Each row is a point. The ring and each string are closed loops that go straight from each point to the next, and from the last back to the first. Before rounding, they use only three directions, however many columns there are. Count how often each string passes through the ring. Passing back the other way cancels.

Ring (6 x 4):
[[ 0.75  0.13  0.02  0.32]
 [ 0.45  0.57 -0.16  0.18]
 [-0.16  0.63 -0.20 -0.17]
 [-0.58  0.09  0.15 -0.43]
 [-0.33 -0.27  0.25 -0.33]
 [ 0.38 -0.36  0.16  0.04]]
String:
[[ 0.27  0.67  0.37  0.23]
 [ 0.07  0.40  0.20  0.02]
 [-0.02  0.42 -0.59 -0.23]
 [-0.41  0.61 -0.60 -0.42]
 [-0.87  0.60 -0.27 -0.61]
 [-0.66  0.31  0.37 -0.39]
 [-0.25  0.14  0.39 -0.17]
 [-0.21 -0.03 -0.11 -0.31]
 [-0.36 -0.34 -0.13 -0.46]
 [-0.16 -0.55 -0.25 -0.41]
 [ 0.12 -0.34 -0.22 -0.20]
 [ 0.47 -0.70 -0.27 -0.08]
 [ 0.65 -0.43  0.25  0.21]
 [ 0.46 -0.01  0.65  0.28]
 [ 0.21  0.13  0.17  0.04]
 [ 0.60  0.15 -0.29  0.16]
 [ 0.91  0.44 -0.38  0.38]
 [ 0.69  0.68 -0.18  0.34]]
Times through: 3
String, 16 rows:
[[ 0.22 -0.53 -0.37 -0.22]
 [ 0.53 -0.52 -0.29 -0.01]
 [ 0.43 -0.11 -0.16  0.04]
 [ 0.25  0.10  0.13  0.05]
 [ 0.37  0.20  0.44  0.22]
 [ 0.70  0.44  0.24  0.41]
 [ 0.80  0.81 -0.33  0.39]
 [ 0.36  0.74 -0.64  0.04]
 [ 0.06  0.48 -0.54 -0.15]
 [-0.09  0.39 -0.37 -0.22]
 [-0.39  0.43 -0.46 -0.41]
 [-0.86  0.35 -0.31 -0.66]
 [-0.91  0.11  0.39 -0.56]
 [-0.45 -0.01  0.65 -0.26]
 [-0.09  0.01  0.34 -0.11]
 [-0.01 -0.18  0.00 -0.19]]
Times through: 0

Ring (7 x 8):
[[ 0.87  0.45 -0.07  0.11 -0.07 -0.07  0.41 -0.61]
 [ 0.15  0.55  0.11  0.30 -0.06 -0.25  0.45 -0.70]
 [-0.83  0.22  0.42  0.38 -0.02 -0.49  0.26 -0.60]
 [-1.05 -0.31  0.76  0.23 -0.07 -0.53 -0.10 -0.32]
 [-0.71 -0.66  0.72  0.02 -0.06 -0.44 -0.28 -0.12]
 [-0.04 -0.78  0.18 -0.20  0.08 -0.28 -0.19 -0.07]
 [ 0.64 -0.38 -0.18 -0.19  0.09 -0.12  0.08 -0.25]]
String:
[[ 0.27 -0.99  0.04 -0.35  0.12 -0.20 -0.27  0.04]
 [ 0.85 -0.69  0.26 -0.33 -0.08 -0.06 -0.26 -0.02]
 [ 0.68 -0.23  0.42 -0.10 -0.17 -0.10 -0.08 -0.24]
 [ 0.08 -0.35  0.06 -0.06  0.07 -0.26  0.05 -0.28]
 [-0.38 -0.51 -0.27 -0.05  0.28 -0.38  0.13 -0.29]
 [-0.07 -0.69 -0.56 -0.20  0.37 -0.31  0.13 -0.21]
 [-0.16 -0.40 -0.18 -0.04  0.20 -0.32  0.13 -0.31]
 [ 0.17 -0.19  0.15  0.00  0.00 -0.24  0.08 -0.34]
 [ 0.08 -0.18  0.16  0.02  0.01 -0.26  0.09 -0.35]
 [-0.09 -0.52 -0.42 -0.12  0.30 -0.31  0.16 -0.28]
 [ 0.26 -0.65 -0.61 -0.25  0.34 -0.22  0.14 -0.21]
 [ 0.75 -0.62 -0.45 -0.33  0.21 -0.10  0.05 -0.15]
 [ 1.21 -0.47 -0.04 -0.33 -0.03  0.02 -0.07 -0.13]
 [ 0.93 -0.13  0.47 -0.11 -0.23 -0.04 -0.07 -0.26]
 [-0.04 -0.22  0.19  0.03  0.02 -0.29  0.07 -0.34]
 [-0.25 -0.67 -0.22 -0.14  0.26 -0.34  0.03 -0.19]
 [-0.34 -1.00 -0.34 -0.26  0.35 -0.36 -0.08 -0.06]
 [-0.28 -1.29 -0.24 -0.39  0.34 -0.34 -0.26  0.10]
 [-0.47 -0.98 -0.09 -0.21  0.27 -0.39 -0.15 -0.05]
 [-0.34 -0.52  0.11 -0.04  0.12 -0.36 -0.02 -0.23]
 [-0.05 -0.38  0.35 -0.02 -0.03 -0.28 -0.06 -0.24]
 [ 0.26 -0.58  0.73 -0.14 -0.20 -0.20 -0.33 -0.07]
 [ 0.16 -0.87  0.92 -0.23 -0.23 -0.21 -0.52  0.08]
 [-0.58 -1.26  0.63 -0.26  0.03 -0.40 -0.54  0.17]
 [-0.88 -1.04  0.23 -0.13  0.20 -0.49 -0.26 -0.02]
 [-0.98 -0.98  0.09 -0.10  0.26 -0.51 -0.17 -0.08]
 [-0.74 -1.25  0.51 -0.23  0.09 -0.44 -0.47  0.13]
 [-0.22 -1.03  0.74 -0.23 -0.09 -0.31 -0.50  0.10]
 [ 0.32 -0.53  0.81 -0.13 -0.25 -0.18 -0.34 -0.08]
 [ 0.09 -0.40  0.49 -0.05 -0.10 -0.25 -0.14 -0.20]
 [ 0.31 -0.23  0.56 -0.02 -0.18 -0.19 -0.10 -0.25]
 [ 0.44 -0.59  0.57 -0.19 -0.16 -0.15 -0.28 -0.07]
 [ 0.32 -0.96  0.28 -0.34  0.01 -0.18 -0.34  0.06]]
Times through: 1
